Each row is a point. The points of each table are mixes of a few directions, plus a little noise. How many directions does each table use, and how many do they share? Where both have some left over, give the other angles between the two spaces (their principal angles), to ten degrees, smallest first.
In the rows, 128 means zero.

First:
[[131 133 128]
 [143 160 130]
 [101  72 124]
 [ 98  66 124]
 [137 147 129]
 [119 110 127]
 [166 207 133]]
Second:
[[113 157 186]
 [145  95  61]
 [129 126 123]
 [124 135 142]]
Directions: first 1, second 1, shared 0; angles 70

First:
[[166 101 134 120  83 136]
 [116 137 126 130 143 125]
 [129 127 128 127 126 129]
 [161 104 133 121  89 135]
 [130 127 128 127 126 129]
 [137 122 130 126 117 130]
 [ 27 201 112 150 249 107]
 [158 106 133 122  92 134]]
Second, 6 rows:
[[120 141 126 138 150 158]
 [114 141 134 137 146 139]
 [ 88 133 173 130 115  32]
 [132 133 119 132 140 158]
 [119 141 127 138 149 156]
 [195  79  89  93  68 125]]
Directions: first 1, second 2, shared 0; angles 30

First, 8 rows:
[[142 173  99  65 130 143  94 125 107]
 [ 72 161 141 141 137 146 106 127 118]
 [102 121 148 161 131 141 138 137 116]
 [184 104 113 105 121 126 147 137 116]
 [121  91 157 179 127 146 163 151 103]
 [126 121 123 133 125  81 122  98 191]
 [ 92 106 165 188 132 155 153 151  99]
 [183 148  79  51 121  86 101  96 173]]
Second:
[[117  96 116 121 144 128 149  99 122]
 [153 161 146 156 136 131 116 128 131]
 [130 106 114 135 152 130 153  88 116]
 [ 99 168  23 113  52  95 123 194 106]
 [144 110 168 112 152 152 128 117 123]
 [139 161 155 111  99 137  92 187 135]
 [113  93 175 146 163 124 136  81 164]]
Directions: first 3, second 4, shared 1; angles 70, 80

First:
[[182 124 182 134  83 120  97 125 154 151  96 185]
 [ 78 147  82 116 166 127 150 129 127 119 154  82]
 [112 114  80 124 153 138 171 107 130 131 168 109]
 [155 122 158 132 110 131 110 133 137 137 111 158]
 [ 82 161 111 108 183 150 121 157 162 134 142 111]
 [ 77 139 104 121 180 151 130 160 106 102 141  86]
 [168 143 173 141  44  66  95 104 118 131  77 144]
 [171  74 133 148 104 140 150 109  88 118 135 149]]
Second:
[[176  82 173 145 116 164 112 148 101 118 112 174]
 [137  61 107 128 210 233 168 155 129 130 185 162]
 [119 118 110 124 157 153 145 132 135 131 150 127]
 [ 88 164  89 113 141 101 142 112 151 136 143  90]
 [ 88 179  97 114 119  77 132 107 149 135 128  85]
 [115 179 136 126  76  54 104 108 131 128  92  99]
 [157 111 160 139 107 132 111 136 110 122 108 151]
 [144 130 153 135  98 111 110 128 117 124 104 136]]
Directions: first 4, second 2, shared 2

First, 11 rows:
[[147 147  92 116 145 161 150 129 120 140 137 121 132 128 108 152 121 101]
 [122 155 109  69 144 172 135 127 108 143 129 122 126 167 102 147 104  86]
 [ 52 115 100 121 125 142  56 152 144 110 126 101 106 142 100 159 120 123]
 [112 115 202  37  76 182 101 105 130 112 100 189 136 171 144  60 101 139]
 [133 146 142 183 133  83 150 147  90 176 113 179 157 132 150  97 156 139]
 [162 111 147 122  88 176 135 113 150 111 120 178 147  97 142  89 130 152]
 [ 69 116 122 151 114 122  72 154 132 127 117 141 126 133 122 126 137 142]
 [152 135  91 126 175 101 158 116 138 112 160  36  97 118 110 193 118 102]
 [130 141 110 141 156 101 143 133 116 140 138  97 121 133 122 154 130 113]
 [162  94 147 120 106 138 132  99 173  78 139 107 115  89 142 121 123 155]
 [166 133 146 222 147  31 175 134 107 159 130 137 145  98 166 110 168 156]]
Second, 10 rows:
[[123 106 108 131 126 122  87 139 138 117 117 122 125 106 130 143 123 123]
 [164 129 118 155 132 113 130 131 112 148 130 152 147 114 128 117 147 131]
 [ 63 119 109 139 104 181  97 138 169  93 143 113 110 123  99 144 130 151]
 [163 140 155 160 149  61 208 130 109 156  94 138 141  97 200 121 119 118]
 [224  83 188  70 136  44 133  90 122 111  90 114 125  98 206 105  95 111]
 [173 135 175  90 155  61 186 110  99 146  96 117 128 135 191 119  98  98]
 [120 141 106 136 124 162 108 133 120 139 153 142 136 150  83 125 149 134]
 [126 135 108 165 102 188 111 127 140 125 173 158 141 135  68 108 171 168]
 [ 44 156 123 117 119 191 138 134 147 114 150 108 107 169  88 143 123 137]
 [ 80 136  90 117 134 158  83 148 124 132 135 117 120 153  87 155 126 111]]
Directions: first 5, second 5, shared 3; angles 60, 90

First:
[[162  85 167 178 108  92 138 125 108 115 139 141 133 104 116  99  79 215
  140 157 146 117  77 155]
 [ 92 185  80  68 138 167 116 136 150 148 109 102 115 152 133 161 181  26
  112 102 106 154 195  92]
 [117  78 155 151 192 128 133 107 127 101 168 194 167 143 170 117 129 165
  143 100 137  56  73 163]
 [111  95 143 137 189 136 130 110 132 108 161 182 161 147 167 125 140 141
  138  97 131  67  92 152]
 [163 148 128 140  49 103 130 147 115 146  94  70  91  96  77 119  92 152
  121 177 132 194 147 111]
 [125 172 100  99  93 138 122 142 134 149  99  82 101 125 105 143 141  79
  115 138 117 177 178  98]
 [146 103 150 156 120 109 134 125 117 120 135 137 132 116 123 112 102 175
  135 142 138 119  99 144]
 [104 148 108  99 151 151 122 127 141 132 128 130 131 146 142 145 159  79
  123 105 118 124 152 116]
 [111 175  93  87 114 150 120 139 141 147 105  93 109 137 118 150 157  60
  114 122 113 165 182  97]
 [147  92 157 163 127 106 135 122 115 115 142 148 138 116 128 108  98 189
  138 141 141 108  86 151]]
Second:
[[ 95  72 158 136 238 160 113 103 120 100 180 212 176 157 173 118 144 114
  138  57 121  54  86 159]
 [132 150 125 130  88 104 129 141 124 134 115 119 103 116 111 129 110 153
  133 162 149 127 143 121]
 [145 144 113 122  73 114 159 140 142 149 108  91 124 115 118 133 130 164
  124 164 122 147 119 120]
 [150 124 113 119  99 141 160 129 146 150 112  80 146 121 124 132 146 133
  113 134  91 175 107 121]
 [162 157 107 151  92  90 109 114 139  99 107  87  95 122 136 138 116 112
  132 169 161 168 166 126]
 [119 108 132 119 113 125 187 139 145 154 140 151 165 126 142 127 141 217
  133 141 114  69  59 142]
 [143 117 136 157 148 111 103 108 123  93 136 137 122 131 144 123 114 117
  136 128 151 130 135 142]
 [ 95 163  93 103 182 141  97 108 151 100 135 149 123 165 177 158 171  41
  131  99 146 101 181 122]
 [111 117 174 114 119 166  93 169  62 172 119 127  98  99  27  93  79 101
  113  98  98 182 155 100]]
Directions: first 2, second 5, shared 2

First (8 x 32):
[[156 126 148 118 155  47 150 132 141 145 159 157 159  96 173 175 132 114
  101 141 113 148 122 140 169 136 131 127 145 144  98 169]
 [ 83 108  79  87 126 170 116 129 107  92  70  59 103 101  73 143  44 132
  145  50 142 138 142 121 105 147 117 116 118  95 112  97]
 [150 148 158 172 111 146 124 124 139 149 159 171 129 175 147  82 203 134
  132 190 126 105 119 126 120 106 136 140 125 147 163 128]
 [135 119 127 105 150  75 142 132 131 129 133 127 145  92 146 173 100 118
  111 111 120 148 128 135 155 141 126 122 139 130  97 151]
 [109 145 125 174  81 245  96 120 120 122 111 123  89 204  84  32 179 150
  165 157 146  85 130 111  69 101 130 139 103 121 192  76]
 [ 98 107  89  81 141 125 128 131 113 101  86  73 120  82  96 169  43 125
  130  55 134 149 139 128 127 152 119 115 128 103  95 119]
 [125 126 124 123 129 128 128 128 126 126 124 122 127 123 125 133 119 128
  128 121 129 130 129 128 128 130 127 127 128 126 125 127]
 [169 145 172 164 131  87 140 127 148 161 181 191 152 151 179 117 203 124
  112 198 114 121 115 135 151 112 138 139 137 159 141 157]]
Second, 10 rows:
[[124 129 176 160 154 144 134 161 122 125 159 128 133 154 161 107 125 102
  121 161 122 123 149 177 112 123 134 128 155 168 108 159]
 [ 93 116  76  68 101  70 124 100 148 140  94 107 125  66  80 169  87 171
  136  53 118 127 103  94 143 164 144 117  94  67 114  95]
 [124 164  53  93 146  85 119 102 139 154  61 148 122 106  37 140 108 163
  122 137 131 134 142 105 125 168 121 123  76  72 109 112]
 [108 131 202 177 120 134 128 156 145 149 189 146 133 168 172  76 167 128
  134 171 107  92 127 175 106 121 161 132 146 163 126 146]
 [164 128 105 128 124 159 127 111 111 110 112 132 125 135 129 137 147 116
  127 132 148 146 124  94 141 104 101 135 129 131 159 118]
 [126 120 188 167 127 152 132 153 128 125 177 130 133 159 181  99 151 109
  130 154 120 113 130 162 117 109 140 132 158 169 132 148]
 [175 105 108 115 162 181 139 134  79  67 106  93 129 118 158 176  89  68
  114 104 162 184 147 113 150  95  74 129 167 160 133 145]
 [ 97 133  89  89 121  76 123 113 148 148  98 123 126  89  77 147  96 164
  131  93 117 122 121 116 130 166 144 119  95  80 105 110]
 [106 160 173 175 107 112 118 134 164 182 168 178 128 175 124  56 196 164
  138 197 103  74 121 155  99 137 171 134 107 130 138 126]
 [164  94 108 108 119 169 135 116  96  78 118  94 127 108 161 173 113  95
  127  79 154 166 116  88 158  92  92 130 154 141 157 120]]
Directions: first 2, second 4, shared 1; angles 70

First, 11 rows:
[[ 91 173 120  84 199  84  67 124  92 175 142 133 141  92 183 156 145 110
  143 140 157 126 165  90  91 133 141  59 125 146 118  99]
 [137 117 130 139 110 139 143 129 137 116 124 127 125 137 114 121 124 132
  124 125 121 128 119 138 137 127 125 145 129 124 130 135]
 [121 136 126 120 141 120 117 127 121 137 131 129 130 121 138 133 131 125
  131 130 133 128 135 121 121 129 130 115 127 131 126 123]
 [145 108 132 148  96 148 155 130 144 107 122 126 122 144 103 115 120 136
  121 123 115 129 111 145 144 126 122 159 129 120 133 141]
 [153  97 133 158  80 158 169 131 152  96 119 125 119 153  91 109 116 140
  118 120 108 129 103 154 153 124 119 174 130 116 135 147]
 [164  84 136 172  58 171 187 132 163  82 114 124 115 163  74 100 111 146
  113 117 100 130  92 165 163 123 115 195 131 110 138 156]
 [120 138 126 118 144 118 114 127 120 139 131 129 131 120 140 134 132 124
  131 131 135 128 136 119 120 129 131 112 127 132 126 122]
 [110 150 124 106 163 106  98 126 110 151 135 130 134 110 155 142 137 119
  135 133 142 127 146 110 110 130 134  94 126 137 123 114]
 [145 107 132 149  95 149 156 130 145 106 121 126 122 145 102 115 120 136
  121 123 114 129 111 146 145 126 122 160 129 120 132 142]
 [121 136 126 120 141 120 117 127 121 136 130 129 130 122 138 133 131 125
  131 130 133 128 135 121 121 129 130 116 127 131 126 123]
 [101 162 122  95 181  95  83 125 101 163 138 131 138 101 169 149 141 115
  139 136 150 126 155 100 101 132 137  77 126 141 121 107]]
Second, 8 rows:
[[129 103 135 150 106 143 121 142 134 107 127 135 120 118 109 115 131 135
  117 131 100 126  97 158 143 117 128 153 127 139 106 125]
 [125 138 126 125 130 140 114 143 113 156 100 113 129 130 149 143 126 127
  131 121 137 138 143 114 108 126 123 109 133 113 139 125]
 [123 132 128 122 138 118 123 123 127 127 139 133 130 121 130 128 132 125
  129 132 130 125 129 127 128 129 132 123 126 136 123 125]
 [154 105 145 159 111 173 171 162 157 116 141 126 128 138  93 117 123 136
  133 135 106 120  98 149 126 126 126 135 141 148 144 135]
 [126 123 129 136 117 143 114 144 120 137 105 120 124 126 134 132 127 131
  124 123 121 135 124 132 123 121 124 129 130 120 124 126]
 [114 167  84  70 114  35 133   7 106 111 103 123 125 170 163 129 111 120
  117  94 192 147 201  78 169 150 122 171 100  45 138 159]
 [127 135 140 126 165 134 130 153 135 140 164 137 137 110 126 133 138 122
  142 147 124 114 119 127 106 130 138  90 136 168 131 114]
 [125 123 138 135 142 137 120 150 132 129 146 135 130 111 122 127 136 127
  131 140 114 120 111 139 120 124 133 114 132 156 119 116]]
Directions: first 1, second 4, shared 1

First:
[[107 140 150 117 149 136  79 101 130 140  81 157 107 162 123 114 119 106
  128 139 123 125 131 125 144 170 145 140 144 127 136 144]
 [142  79 115 163  98 134 188 102 141  83 187  84 172 108 113 123 155 159
  115 126  95 146 108 172 146  48 107 152 160 112  74  78]
 [132 146 123 117 132 121 124 154 121 144 124 134 117 121 138 138 119 124
  135 123 147 121 136 108 111 145 130 110 104 136 150 143]
 [120 110 138 139 127 137 125  94 137 112 126 126 137 142 116 115 136 129
  121 135 106 136 119 150 149 115 129 150 158 119 105 113]
 [157 172  93 102 122 100 156 230 104 165 153 122 113  78 161 170 110 136
  148 105 189 109 151  70  65 145 118  64  43 153 187 162]
 [134 115 122 137 118 128 149 127 130 116 149 114 141 118 126 129 135 138
  125 126 122 133 123 138 129 104 121 131 132 125 115 114]
 [137  99 120 148 110 131 164 114 135 102 163 102 154 115 119 125 144 146
  120 127 109 139 116 154 138  81 115 142 146 119  97  99]
 [134 171 119 100 140 113 111 184 112 165 110 146 100 117 149 148 107 116
  143 119 170 111 148  82  93 174 134  89  76 146 179 166]
 [ 89 121 171 128 156 151  56  46 142 125  59 166 110 192 107  91 126  98
  119 152  93 133 121 152 177 171 154 173 188 115 109 132]]
Second (8 x 32):
[[130  95 142 135 146 102  96 159 117 166 139  96 138 138 169 133 101 155
  114 133 125 111 110 123 113 112 106 115 170 144  94 139]
 [111 168 107  96 121 132 146 145 145 125 122 164 108 139  80 128 164 122
  115 143 165 126 120 118 113 131 126 119 111 114 154 120]
 [130 128 163 186 139 140 114 100 146 165 148 110 151  81 205 157  49 118
  172 102 145 114 127 115 156 130 173 128  80 158 147 125]
 [105 155 160 164 135 149 115  81 170 148 131 146 132 120 145 131  95  91
  149 136 176 121 110 127 161 122 174 139 106 118 138  91]
 [117 168 123 117 118 140 139 112 146 112 118 159 110 140  92 115 154  89
  131 143 168 137 129 126 132 135 145 129 110  96 145 102]
 [120  93 104  97 130 120 139 154 117 120 129 125 134 136  95 133 159 197
   91 125  69 120 117 139 115 118  84 137 165 160 117 161]
 [180  72 115 140 103 143 155  82  73  47 114  95 144 113 124 106 143 130
  147  90   7 170 188 166 152 152 117 160 135 129 111 158]
 [132 144 109  88 129  97 120 191 110 142 124 129 106 157 111 119 158 123
  105 150 169 122 124 111  81 126  97  95 148 106 118 130]]
Directions: first 2, second 5, shared 1; angles 70

First:
[[101  94 141 106 117 173 160 115  99 132 117 133 152 178  98 153 148  52
  151 125 130 137 168 136 113 151 106 107 109 123 121 156]
 [151 180 174 161 162  79 140 176 113 122 128 145  90 132 119 106  90 152
   69 162 136 121 110  83 111 136 161 166 100 176 132 118]
 [ 76  82  98 109 127 154 139  64 112 125 122 122 166 168 137 114 144 112
  111 130 127 166 134 149 111 137 119 111 127 111 155 124]
 [ 75  54 136 112 130 152 144  49 117 131 113 141 165 178 125 161 134 137
  141 126 115 172 115 160 133 166 126  95 128 124 149 178]
 [111  76 167 149 108 144 139  61 128 136  83 161 131 185 139 130 154 119
  106 130 126 136 113 132 107 124 106 106  79 149 132 142]
 [141 133 109 122 124 137 105 168 135 154 115  88 129 100 128 138 123 114
  172  86 135 108 134 154 152 146 148 125 172 109 118 115]
 [173 171  67  91 113 121  90 176 177 108 205 107 124  10 130 165 125 181
  217 111 108 103 135 142 189  92 112 127 203  75  99 141]
 [153 159 158 170 136  91 121 142 133 129 107 143  93 130 146  89 117 154
   68 144 137 112 102  97 108 107 141 153  94 164 131  95]
 [170 203 102 131 134 102 114 201 138 116 163 112 101  70 130  96 116 131
  116 137 136  97 142  98 127  93 132 162 141 122 115  83]]
Second:
[[166 126 164 157 100 140 113 159 141 163  74 121 102 132 130 136 144  91
  154  88 139  80 129 135 130 126 125 120 113 141  99 116]
 [155 137 131 140 110 132 113 148 143 141 110 121 113 113 135 123 140 114
  142 107 134  99 130 130 131 111 121 128 127 126 112 109]
 [117  82 211 164 139 135 142 129 101 179  37 129 118 205 112 154 112  94
  126  97 142 123 108 145 122 201 170 115 102 176 129 156]
 [147 135 130 116 105 144 134 134 140 114 150 147 124 112 116 149 149 109
  159 134 120 111 150 119 132 100  90 119 116 117 104 145]
 [ 64 125  80 117 189  91 128  90 102 113 153 103 160 140 148  82  81 197
   55 158 129 199  95 134 121 165 186 151 164 126 194 107]
 [108 159  49  77 137 120 135 103 137  64 236 140 155  75 131 114 131 172
  118 183 107 165 147 109 130  78  92 138 151  85 143 130]
 [ 92 136  80 112 162 104 125 105 118 107 164 114 150 117 143  95 104 177
   85 154 126 172 113 128 125 133 153 144 156 116 167 110]
 [174 124 178 139  82 159 132 155 144 144 100 150 103 131 108 170 162  69
  185 103 127  74 153 125 133 110  86 108  95 135  77 152]]
Directions: first 6, second 3, shared 3

First (11 x 32):
[[113 118 148 118 106 148 100 170 120 104 146 142 112  91 123 133 138  94
   87 119 144 153 160 108  70 117  90  79  80 142 158  89]
 [110 115 152 116 103 150  95 173 119 101 147 143 110  86 124 132 139  90
   82 119 146 155 164 105  63 117  84  73  75 144 162  85]
 [101 109 163 111  89 161  77 197 116  87 157 151 101  64 120 134 145  70
   59 114 155 168 182  94  28 110  63  45  48 153 179  63]
 [137 133 118 133 139 118 142 109 131 140 119 122 136 146 130 126 123 145
  149 132 121 115 112 137 156 133 147 152 151 122 112 147]
 [122 125 136 124 120 136 117 142 125 120 135 133 122 114 126 130 131 115
  113 125 133 137 141 120 106 124 114 110 111 133 140 114]
 [131 130 122 131 134 123 135 119 130 134 124 125 131 136 129 126 126 136
  136 130 125 123 121 132 141 131 136 139 138 125 121 136]
 [114 118 145 120 109 143 103 163 122 107 142 139 114  99 124 131 137  99
   94 122 141 148 154 111  79 119  96  88  89 139 153  97]
 [157 148  91 147 168  95 180  56 141 171  97 106 157 194 136 121 111 188
  201 143 100  85  72 163 232 147 196 215 211 102  75 196]
 [155 145  94 144 164  98 174  64 140 166 101 107 153 187 135 121 113 182
  193 140 103  89  78 159 222 145 189 205 202 105  81 188]
 [129 129 125 128 130 127 131 125 130 130 126 127 129 132 129 128 127 131
  132 129 127 125 126 130 135 130 131 134 133 126 125 132]
 [142 138 111 136 148 111 153  92 134 149 113 116 143 160 132 125 119 157
  162 134 114 108 101 144 179 137 162 171 169 116 102 161]]
Second:
[[129 130 122 137 162  92 200  89 139 143 124  91 129 147 175 151 156 103
  145 115 120 134 132 104 162 157  72 192 130 137 124 193]
 [178 184 160 160  83 113 128  71 137 191 157 113 125  79 165  77 140 145
  140 122 141 173  83 173 146 145 104  83 190  94 185  62]
 [113  92 103  85 166 122 141 152  74  95  98 148  84 169 150 152 162  88
  124 144 103 105 162  60 109 136 120 115  74 141 135 163]
 [118  70 149 151  92 164  88 123 148  66 125 113 169 101  52 112  91 139
   81 141 132 144 179 111  81 129 151 101 131 133  80  99]
 [124 200 119 107 121 127  77 174 132 197 151 189 133 120 146 108 132 142
  131 103 144 134  73 159 112  78 165 147 117  92 165 115]
 [116 104 111 138 145 131 129 118 151 110 111 118 171 159  85 134  99 157
  134 133 117 104 134 129 148 124 178 188 146 126  62 174]
 [146 132 137 130 114 137 129 131 107 121 130 123  89 117 132 131 120 141
  151 145 130 113 111 168 151 137 122  54 147 146 157  72]
 [102 112 123 117 143 135 131 167 133 102 130 130 125 133 119 161 125 109
  117 120 134 118 148 118 113 118 110 141  91 155 117 147]]
Directions: first 1, second 6, shared 1

First, 11 rows:
[[181  80 144 144 142  92  98 126 117 133 179 111 167 111 100 129  96 157
   99 156 124 100  96 175 116  84 127 147 146 149 120 164]
 [ 96 156 119 119 119 150 145 129 133 124  97 137 105 138 145 127 147 110
  146 111 130 145 146  99 136 155 128 117 118 115 133 108]
 [183  78 145 144 144  91  98 127 117 136 182 112 168 110  99 129  96 157
   97 157 124  99  94 176 115  83 127 147 146 151 120 165]
 [154 105 135 136 136 110 115 127 124 131 153 121 146 120 114 129 112 141
  113 143 127 114 112 150 122 107 127 136 137 139 123 146]
 [151 106 135 136 134 113 113 127 124 131 152 121 146 121 116 129 114 141
  115 140 127 116 114 149 122 109 128 135 135 139 125 145]
 [214  50 155 153 152  70  79 125 111 139 212 101 191  99  83 129  77 175
   80 176 122  81  76 204 106  57 127 158 157 164 113 186]
 [156 103 137 136 135 110 113 128 123 131 155 120 149 119 114 128 112 143
  113 143 127 113 111 152 121 105 128 138 137 140 124 147]
 [117 136 124 125 124 137 134 128 130 126 118 131 119 133 134 127 135 123
  134 121 129 133 134 120 131 136 128 124 124 123 129 121]
 [ 50 197 105 106 105 179 172 129 143 118  52 152  71 153 168 127 174  86
  172  87 135 170 173  60 146 191 128 101 103  96 141  76]
 [ 57 190 106 108 108 175 167 131 142 119  60 148  76 151 164 128 168  90
  167  91 133 166 170  67 145 185 128 103 106  98 139  82]
 [ 46 202 103 104 105 184 173 129 144 117  48 152  67 155 171 128 176  83
  175  83 135 173 177  56 148 195 128  98 101  93 141  73]]
Second, 11 rows:
[[121 160 135 159 135 140 118 189 149 178 176 118 119 120 134 176  91 190
  106 145 160 148 139 118 140 150 146 120 130 141 101 109]
 [153 136 143 172 149 134 103 184 138 176 191 110 126 118 125 152  86 193
   95 162 148 129 130 128 135 133 156 118 135 147 103 119]
 [157  89 129 108 134 116 131  70 103  84  89 142 138 141 111  80 158  84
  142 128  86 101 128 131 120  88 125 129 119 119 152 152]
 [142 147 136 170 167 133 117 174 141 157 158 119 109 115 122 157 106 202
   91 157 142 160 155  95 140 126 134 119 124 134  86 108]
 [ 66 144 104  99  91 121 147 110 139 103 100 107 128 108 159 120 153  76
  147  79 153 152  89 153 109 179  75 153 154 114 133 110]
 [ 88 154 121  95  96 142 150 127 136 132 104 157 126 147 137 161 132 107
  159 103 134 131 146 121 141 141 134 124 112 122 146 130]
 [112 135 122 140 124 123 122 144 138 135 147  98 127 106 143 126 122 133
  115 122 151 143 100 145 116 158 107 140 151 131 114 112]
 [114 169 140 155 115 150 114 208 155 203 199 121 126 127 140 193  72 191
  114 144 172 134 132 132 145 162 166 115 130 150 113 114]
 [184  58 127  94 162 104 142  13  80  31  30 164 132 152  89  40 198  56
  149 131  41  97 153 105 120  39 112 127 101 102 159 167]
 [133  98 119  91 129 115 147  55 105  65  57 150 130 140 117  82 178  66
  153 109  86 118 135 119 121  95 104 134 116 108 151 146]
 [137 117 135 124 105 130 116 133 126 144 156 121 147 133 133 121 111 111
  137 129 133  96 102 163 122 136 149 128 138 140 150 141]]
Directions: first 1, second 4, shared 0; angles 30

First:
[[121 109 122 142 148 138 104 139 102 131 129 141 105 153 111  97 127 140
  111 115 131  92 115 126 158 138 125 140  86 119 102 166]
 [123 109 121 140 146 137 108 139 104 133 129 142 108 153 113  99 128 140
  113 116 131  95 115 127 155 138 126 139  89 119 104 163]
 [138 155 139 111 100 114 161 113 166 121 127 110 158  92 151 171 128 111
  151 144 124 177 147 131  88 115 132 110 186 140 166  74]
 [140 162 142 105  92 112 168 109 175 119 127 103 167  83 157 186 129 106
  158 148 122 191 152 130  76 112 133 107 203 144 175  60]
 [132 138 133 120 117 122 142 123 144 126 128 121 139 114 137 146 127 122
  138 134 127 148 135 129 111 123 129 121 153 133 144 106]
 [116  95 115 150 162 144  90 146  84 137 129 150  93 171 101  73 126 148
  100 108 133  68 105 126 177 144 123 148  58 112  83 192]
 [112  84 111 158 173 151  77 152  68 138 131 158  79 186  92  55 126 156
   91 101 135  49  99 124 194 149 122 156  34 108  66 214]
 [134 144 134 117 111 121 148 119 151 124 127 117 147 107 141 155 129 119
  141 137 125 157 139 130 104 120 131 118 163 137 150  96]
 [120 105 120 144 150 140 101 140  98 134 129 144 104 156 109  91 127 142
  109 114 129  88 113 126 162 138 125 143  80 117  96 172]
 [144 175 146  95  78 104 183 101 193 117 126  95 180  66 168 207 129  99
  168 157 121 214 159 131  57 105 134  99 229 151 193  35]]
Second:
[[141 148 150  79 182 197 136 184 112 166 160 142 174 123 145 102 157  95
  121 112 158  97 187 147  85 179 183 210 150 151 179 154]
 [125 178 176 116 117 145 143 117 185  96 127 123 106 134  71 129  88 134
  100  34  97 159 123 107 143  96  64 116 102  97 200 182]
 [137  81  44 147 102 102 106 156  68 146 137 150 133 115 176 146 169 151
  167 233 156 117 103 153 131 149 178 114 146 163  29  59]
 [102  96 166 165 140  71 129  40 146 116  78  85 110 146 131 121  97 110
  116 133 104 120 121 104 140  98 101  90 123 101 118 122]
 [128 101 115 131 148 123 122 129  99 150 126 126 146 127 161 121 149 115
  138 174 146 104 141 138 114 149 167 144 145 144 101 105]
 [127 132 109 147  88 102 124 116 142 102 121 131 100 127 107 147 112 156
  132 123 111 155  91 120 155  99  90  84 111 116 109 121]
 [129  86  99 131 154 123 117 138  79 162 129 129 155 124 181 120 164 112
  147 204 158  93 146 147 107 164 191 153 155 156  80  88]
 [124 153 154 128 117 129 136 113 161 107 123 122 111 132  96 130 103 134
  114  78 107 148 120 114 141 105  87 112 112 108 162 155]
 [144 192 134  97  98 176 139 178 164 104 161 156 116 119  74 139 114 154
  116  47 115 166 119 126 138 116  86 134 107 119 187 174]
 [134 118  80 142  91 110 118 143 112 120 134 144 114 120 131 148 137 156
  146 162 131 143  97 135 144 121 126 100 125 137  81  99]
 [116 123 179 124 172 130 136  93 139 139 110 101 142 140 134 105 118  93
  111 109 125 106 160 119 112 133 134 150 135 117 163 148]]
Directions: first 1, second 3, shared 0; angles 90

First, 11 rows:
[[146 104 120 135  93 112 110 138 113 133 134 126 126 122 143 114 129 148
  109 120 138 125 110 107 121 130 128 109 131 140 145 118]
 [ 67 153 130  63 129 183 105 150 137 137 116  88 122 109  84 113 128 141
  155 136 124 106 176 210 133 124 173 210 109 133  79 108]
 [201 122 139 208 147  91 158  99 136 141 159 169 173 153 172 164 131 100
   96 138  99 158  80  86 112  65 101  58 146 132 201 113]
 [127 124 123 138 142 105 147 116 125 103 112 146 103 136 133 129 124 117
  138 117 147 134 124  82 141 180  96 103 133 109 113 171]
 [148  88 110 145  94  78 125 128 101 102 115 145  90 128 153 107 125 145
  115 101 169 128 100  42 135 200  90  73 138 120 129 168]
 [ 86 168 142  86 152 192 118 138 153 154 135  96 156 119  90 137 131 122
  148 154  93 117 170 233 123  67 180 207 111 138 108  84]
 [124 154 144 117 138 175 115 135 148 167 154 106 178 123 113 143 134 125
  123 156  83 126 144 217 110  31 177 177 118 151 149  62]
 [ 86 119 114  82 107 133 111 145 114 108 100 109  83 113 107  98 124 150
  147 111 163 109 150 122 143 200 129 153 121 120  77 157]
 [125 128 124 146 161  94 166 105 128  88 103 159  91 144 134 136 122 104
  148 112 154 139 124  59 150 207  76  90 137  94 102 200]
 [169 125 134 176 146 100 153 107 132 126 140 158 145 145 154 150 128 108
  114 130 117 148 100  90 124 110 102  80 140 123 164 135]
 [128 121 127 114  98 144 101 145 123 149 140 108 143 115 125 117 131 149
  115 133 120 119 129 161 116  93 157 148 123 149 139  89]]
Second (9 x 32):
[[156 108 130 151 187 145 137  86 155 120 128 106 152 192 142 157 123 100
  113 124  58 131 141  79 117  82 156 139 131 162 134 123]
 [120 130 121 116 110 120 118 148 113 135 124 130 122 113 127 116 130 152
  125 144 154 133 128 151 129 134 129 133 136 116 127 124]
 [123 113 104 119 105 102 121 152  93 118 104 106 116 121 147 105 141 200
  106 186 174 128 144 152 110 126 149 132 154 115 146 112]
 [114 153 152 133 105 133 144 124 142 121 145 159 116  85 106 126 125  84
  162  74 140 112 108 126 144 174  81  99  97 119 118 149]
 [143 114 132 157 154 128 155  89 144  94 122 110 132 155 142 140 133 116
  124 121  99 111 140  84 111 122 132 109 122 150 145 130]
 [143 111 126 151 153 125 148  98 136 100 118 106 132 157 145 137 134 132
  117 136 105 116 143  93 109 115 141 117 130 147 146 125]
 [111 124 102 100  85 101 105 178  83 139 109 119 111  99 136  96 138 208
  110 188 196 138 135 182 122 135 143 141 156  99 134 112]
 [ 87 181 139  56  66 146  63 216 111 225 164 198 123  50  72 111 106 101
  161  94 178 172  79 231 191 157  93 171 120  75  67 138]
 [155 118 148 169 187 150 161  62 174 100 138 118 148 179 134 164 123  61
  134  82  48 112 133  54 119 108 127 111 107 168 135 139]]
Directions: first 3, second 3, shared 0; angles 50, 50, 70
